Each row of a before or after table is a point. One or more steps were done to the points. Then noise was added and the rows were shuffled. The steps act on columns, c1 being the first. Write out the steps. A step turns or swaps two columns, mirrors them in a line or flattens them onto one, adds a multiple of one to another, or multiplies or shifts one. Angles are multiples of 10 degrees, from the lower column toward the higher: turns from -170 to 170, lines from 10 to 170 but not 90. Use the fewest steps. Two steps may share a column if one is a turn and the other turns, adds or multiplies; they go together, in the order done. Otherwise the lowest column goes first.

Before:
-54; 27; -13
32; -2; 37
-1; -43; -36
-65; 38; 2
-19; 3; 29
-54; 25; -3
14; 36; 27
21; -12; -57
-16; 35; 19
42; -43; -26
30; -25; -35
14; -8; 34
47; -44; -26
After (13 x 3):
-56; -103; -18
-26; -59; -32
-10; -42; -64
16; 81; 7
-79; -69; -35
58; 67; 25
30; 119; 3
-59; -107; -25
-7; 12; 21
80; 47; 32
13; 84; -10
11; -24; 37
5; -26; 25
Steps: multiply c2 by 2.5; turn c1 and c2 by -50 degrees

Before:
-52; 4; 9; 86; 27; 30; 18; -52
37; 62; 21; 12; -4; -21; -29; -20
-13; -15; -21; -27; -60; -22; -33; 21
-57; -3; 6; -34; -41; -5; -7; 59
-9; -8; 21; -5; -44; -13; -27; 81
70; 49; -36; 38; -14; -6; -24; -23
21; 78; -40; 40; -30; -43; 11; -8
39; 14; 3; 7; 25; -56; -34; -58
-56; 17; -14; 43; 12; 41; -34; -37
-25; 22; 24; -42; -40; 8; -19; 13
12; -14; 7; -55; -56; -2; -5; 50
-43; -8; 16; -12; -74; -17; -59; 47
51; 57; -8; 0; 41; -46; 3; -32
-41; 13; -15; 21; 56; 16; -38; -13
After (14 x 8):
39; 41; -22; 18; 30; -36; -58; 147
21; 29; -9; 42; 50; -40; -111; 118
-32; -16; 55; -23; -8; -17; -86; -143
52; -48; -47; -5; 4; 7; -85; -93
25; 42; 22; 35; 36; -7; -81; 53
-43; -25; 22; -43; 43; -5; -78; -54
-32; -43; 54; -14; 45; 50; -74; -55
-14; 70; 8; 23; 37; -2; -55; 123
9; -53; 61; -22; 72; 3; -38; -19
41; -35; -25; -35; -31; -2; -86; -36
-7; 17; -5; 31; 29; -24; -77; 202
2; 38; -29; -7; 44; -20; -70; 33
-33; -23; 59; -65; 6; -2; -47; -80
33; -87; -48; 10; -18; -12; -30; -133
Steps: turn c1 and c3 by 140 degrees; turn c3 and c6 by 50 degrees; turn c2 and c5 by 140 degrees; turn c2 and c4 by 70 degrees; shift c7 by -50; multiply c8 by 2.5

Before, 8 rows:
57; -42; -20; -16; -12; -65; -37; -41; 23; 148; 44; 58
8; -32; 45; -40; -43; 14; -39; -39; -14; 37; -26; 87
-16; -39; 72; -16; 1; 38; -24; -47; 25; -32; 13; 33
-20; -18; -35; -29; -29; -23; -24; 38; -2; 25; 56; -22
-23; 84; -25; -45; 41; -69; -44; -29; -20; -12; 50; -26
-29; -36; -29; -8; -30; -9; -17; -35; -2; -31; -10; 1
54; 3; 43; 105; -2; 39; 34; -30; -25; 78; -19; 6
-4; -25; 46; 5; -22; -32; 77; 59; -33; -21; -94; -11
After (8 x 12):
-85; -13; 14; -35; -28; 17; -50; 41; 2; 28; -53; -24
-64; 65; 15; 29; -21; -27; 109; 58; -30; 21; 70; -12
-49; 39; 51; 10; -44; 37; -39; -38; -15; -1; 9; 83
-88; 39; 0; -19; -31; -31; -28; -37; -7; -1; -13; -2
-81; -101; 27; -37; 42; -38; -46; -26; -20; 65; -3; -22
-7; 8; -78; 77; -2; 89; 45; -23; -25; -13; 19; 9
-3; 13; 11; -22; -12; 118; -68; -40; 24; 116; -62; 56
-78; 26; 41; 39; 2; -15; -43; -49; 23; -48; -31; 34
Steps: shift c1 by -60; turn c2 and c11 by 150 degrees; add 0.5 times c11 to c7; multiply c3 by 0.7; turn c3 and c4 by 60 degrees; turn c6 and c10 by -70 degrees

Before (12 x 20):
-21; -1; 0; 75; -26; 20; 43; 34; -34; 36; 7; -3; 12; -8; -4; -10; -57; -7; 80; -36
23; -16; -40; -24; 36; 23; -117; -14; 28; 32; -31; -17; 1; -22; 44; -21; 34; -4; 57; -49
2; -15; -34; 12; 14; -11; -214; -18; 1; 25; 13; -26; 59; 5; 37; -90; -64; -15; -20; 45
-22; -40; 43; -50; 47; -3; 37; 11; 116; 19; 17; 86; -2; -19; -57; -16; -32; 96; 15; -41
22; 46; 76; -25; 24; -1; -135; 2; -25; 54; -9; -45; 37; 4; 39; 15; -59; -24; 7; -40
11; 61; 7; -13; 28; 31; 66; 34; -12; 42; 35; 35; 48; 4; 30; 22; 5; -23; 43; -22
25; -22; -22; -50; 50; -68; 73; -1; -30; 3; 6; 43; 39; -7; 30; 33; -37; -19; 16; -52
3; -39; -39; -37; 37; -50; 45; 4; -41; 18; 127; 4; -16; -20; 10; 40; -53; 14; 27; 56
8; -46; -35; -73; 31; -23; 53; 32; -21; 9; 80; -45; 37; 9; -46; 4; -60; -18; 52; 56
24; -37; -35; -1; 60; 16; 63; -9; -39; 46; 18; -35; 14; -29; -22; 27; -43; -24; -8; 28
-31; -18; 43; -9; 46; -84; -56; -19; -33; -44; 175; -10; 5; -5; -61; -53; 29; -10; -11; -39
29; -4; -32; -52; 35; 2; 1; 32; -14; 42; 53; -36; 18; -41; 40; -45; -11; 25; 12; -52
After, 12 rows:
-32; 12; 40; -53; 44; 40; -39; 72; -31; -9; 155; 37; 25; -8; 57; -20; 29; 17; -11; 40
23; -6; -33; 22; 58; 15; 11; -27; -45; 4; 55; -73; -8; -29; 18; 16; -45; 23; -8; -8
1; -9; -36; 18; 36; 62; 36; 12; -40; 11; 145; -30; -18; -20; -6; 50; -52; -13; 25; -40
2; 14; -34; -75; 14; 43; -155; -20; -1; -21; -60; 146; 32; 8; -39; -56; -58; 9; -19; -17
-23; -8; 44; -38; 49; -26; 85; 30; 115; 3; 2; 28; -10; -14; 72; 35; -32; -88; 17; 19
10; 89; 6; 14; 28; -53; 68; 2; -14; -11; 46; -28; 18; 4; -30; 23; 1; 18; 39; -14
-24; 32; 5; 30; -28; -55; 22; 19; -31; 3; 24; -36; -8; -9; 3; -70; -56; 7; 83; -7
9; -16; -36; -34; 29; 33; -2; 2; -18; -11; 118; -71; 25; 13; 43; 67; -60; 24; 49; -61
22; 76; 72; -2; 20; -22; -123; 21; -27; -5; -44; 76; 3; 4; -39; 31; -59; 17; 6; 24
20; 7; -22; -2; 47; 17; 79; 82; -29; -19; 24; -29; 24; -12; -33; 58; -37; 15; 15; 34
26; 13; -46; -32; 35; -33; -90; 3; 22; 11; -72; 81; -14; -22; -50; 10; 38; -5; 57; 43
26; 28; -30; -69; 39; -48; -25; 33; -17; 0; 63; -26; -2; -42; -30; 26; -12; -32; 11; 6
Steps: shift c2 by 30; turn c4 and c16 by -60 degrees; turn c8 and c20 by -130 degrees; turn c6 and c8 by -130 degrees; turn c7 and c12 by -50 degrees; add -0.5 times c12 to c11; flatten c10 and c13 onto the line at 120 degrees; turn c15 and c18 by -170 degrees

Before, 10 rows:
-20; -134; -21; -14; 26; 5; -2; 50; 38; 17; -25; -77; 39; -37; -1; -1; -4; 2; 9; -34; -42; 39; -25; -16; 7; -19; 2; -10; 11; 82; 14; 27; -7; -22; 15; -71; 26; -2; -4; -70; 1; 43; 7; -42; 2; -27; 37; -20
-40; 28; 35; -26; 52; 65; 16; -52; 4; -12; -28; -77; 19; -64; -23; 36; 73; -10; 1; -12; -70; 63; -70; -35; 21; 4; -32; 39; 61; -49; -22; 35; -97; -23; -15; -47; 18; 3; 31; -34; -44; -67; 41; -35; -8; 45; -25; 37
-29; 43; 40; -48; -1; 14; -44; -70; 44; 62; -62; -95; 40; -41; -12; 8; 11; -29; -21; -53; -37; 53; 26; -25; 9; -2; -73; 20; 15; 10; 39; -6; 18; -49; -20; 8; -9; 11; -39; 36; -67; -23; -21; -43; -35; 12; 21; -50
-17; 45; -34; -39; 3; 25; -15; 17; -40; -8; -57; -107; -9; -57; -20; -7; 10; -27; 26; -12; -27; 15; -49; 8; 21; 175; -13; 55; -24; 93; 56; -229; 24; 125; 11; 6; 62; 7; 32; 36; 6; 28; -6; 38; 16; -21; 7; 12
-31; -81; -6; -56; -5; 10; -102; 63; -49; -30; -10; 83; 2; -67; 12; -11; -7; -65; 37; -16; -67; 18; 14; 105; 32; 33; -12; 31; 42; 75; 29; 21; 40; 39; -38; 9; -58; 60; 18; 120; -113; -10; 22; 41; -8; -5; -20; 12
-12; 38; 51; -38; 17; 90; -56; -31; 47; -2; -55; -83; 11; -63; 3; 32; 39; -15; -4; -8; 14; 65; -71; -5; 15; -29; -29; 22; -22; 75; 42; 14; 46; 29; -16; -9; 24; 42; -17; -38; -75; 33; 6; 18; -35; -10; 31; -57
-69; 7; -4; -22; -29; 57; 13; 68; 64; 7; -34; -21; -48; -10; -23; 39; 50; -15; 63; -48; 0; 6; 13; -20; 16; -33; -51; 46; 28; 51; 12; -55; 50; -30; 16; 3; -78; 7; 26; -67; -39; -28; 50; -12; 9; -3; 18; -11
-21; 27; -27; -70; -20; 3; -3; 47; 16; -32; -60; -135; -2; -61; -23; 17; 2; -19; -9; 0; 6; 4; -6; 0; 37; 31; -5; 28; -18; -99; 98; -73; -12; -42; -18; 9; -54; 106; -16; -52; -6; -24; -14; 44; 24; -21; -72; -36
-24; 9; 23; -15; -35; 9; 10; -10; 31; -30; 146; 32; 9; -58; -22; 95; -4; -12; 18; -51; -60; -102; 23; -30; 25; 16; -33; 32; -15; 69; -9; 13; 49; -30; 11; 5; 74; -23; 30; -14; -33; 31; 42; 29; -43; -19; -65; -39
-42; 45; 14; -46; -8; 2; 32; 10; 36; 21; -29; 0; 37; 121; -28; 4; 5; -87; -17; -84; -74; 40; -10; -24; 11; -16; -9; 21; 33; 18; 6; 7; -5; -1; 4; -11; 18; 35; -34; 33; -15; -61; -19; 23; 24; 43; 13; 33
After (10 x 48):
-67; 2; -4; -22; -26; 58; 8; 69; 72; 5; -38; 18; -48; -5; -16; 37; 54; -17; 64; -44; 16; 3; 8; -20; 21; -38; -48; 44; 24; 51; 11; -50; 51; -28; 17; 62; -77; 5; 23; 1; -78; -29; 48; -10; 8; -3; 16; -8
-22; 45; 10; -75; -15; 4; -7; 47; 16; -27; -64; 132; 0; -60; -24; 15; 4; -16; -5; 2; 31; -3; -5; 2; 16; 33; -5; 31; -13; -98; 96; -74; -15; -44; -14; 67; -57; 101; -20; -26; -48; -20; -9; 46; 25; -20; -71; -40
-16; 19; 0; -45; 5; 26; -14; 19; -38; -7; -54; 117; -14; -51; 7; -7; 10; -24; 27; -9; 32; 15; -50; 6; 24; 172; -13; 62; -22; 94; 54; -234; 28; 119; 13; 61; 62; 2; 35; 11; 35; 28; -9; 38; 15; -22; 7; 8
-13; 11; 8; -44; 15; 87; -59; -35; 46; 1; -52; 91; 15; -61; -17; 32; 38; -19; -6; -15; 12; 65; -73; -5; -11; -25; -32; 20; -31; 76; 38; 14; 46; 27; -13; 53; 30; 41; -16; 41; -69; 34; 12; 17; -32; -13; 37; -56
-25; -21; 3; -12; -35; 8; 10; -10; 30; -32; 141; -22; 10; -57; 38; 98; -1; -12; 17; -51; 45; -102; 20; -26; 39; 19; -32; 30; -19; 71; -8; 10; 51; -29; 8; 61; 70; -27; 27; 23; -28; 31; 46; 35; -42; -17; -69; -38
-30; 14; 2; -50; -3; 15; -41; -69; 44; 58; -59; 103; 39; -37; 27; 9; 11; -28; -22; -55; 17; 52; 23; -24; 20; -4; -73; 22; 8; 12; 41; -5; 19; -53; -24; 70; -7; 17; -37; 73; 2; -24; -24; -44; -31; 10; 21; -53
-15; 157; 2; -15; 20; 10; -3; 47; 35; 15; -26; -1; 45; -36; 40; -5; -6; -1; 7; -33; 20; 39; -25; -9; 15; -21; -1; -9; 17; 80; 13; 23; -5; -23; 18; -11; 32; -1; -11; -38; -61; 44; 9; -46; -2; -27; 38; -20
-43; -41; -7; -47; -8; -2; 34; 15; 37; 24; -30; 22; 41; 124; 57; 4; 2; -84; -17; -88; 32; 36; -8; -24; 48; -10; -8; 20; 27; 16; 5; 9; -1; 3; 5; 49; 14; 37; -44; 34; 21; -63; -20; 22; 23; 43; 15; 30
-33; 27; -9; -54; -8; 14; -102; 63; -49; -34; -11; -115; 3; -68; 55; -7; -8; -72; 39; -13; 54; 16; 11; 104; 7; 34; -10; 28; 45; 73; 25; 25; 39; 43; -39; 71; -61; 61; 17; 164; 45; -12; 21; 43; -8; -3; -21; 11
-38; 15; -4; -29; 51; 56; 12; -52; 3; -14; -30; 77; 22; -63; 51; 36; 71; -10; 0; -7; 48; 60; -72; -37; 37; 5; -28; 44; 54; -45; -21; 37; -94; -22; -18; 14; 16; 4; 30; 26; -44; -68; 41; -34; -5; 45; -26; 34
Steps: turn c2 and c12 by 150 degrees; flatten c3 and c29 onto the line at 100 degrees; turn c21 and c25 by -110 degrees; turn c15 and c25 by -70 degrees; shift c36 by 60; turn c40 and c41 by 60 degrees
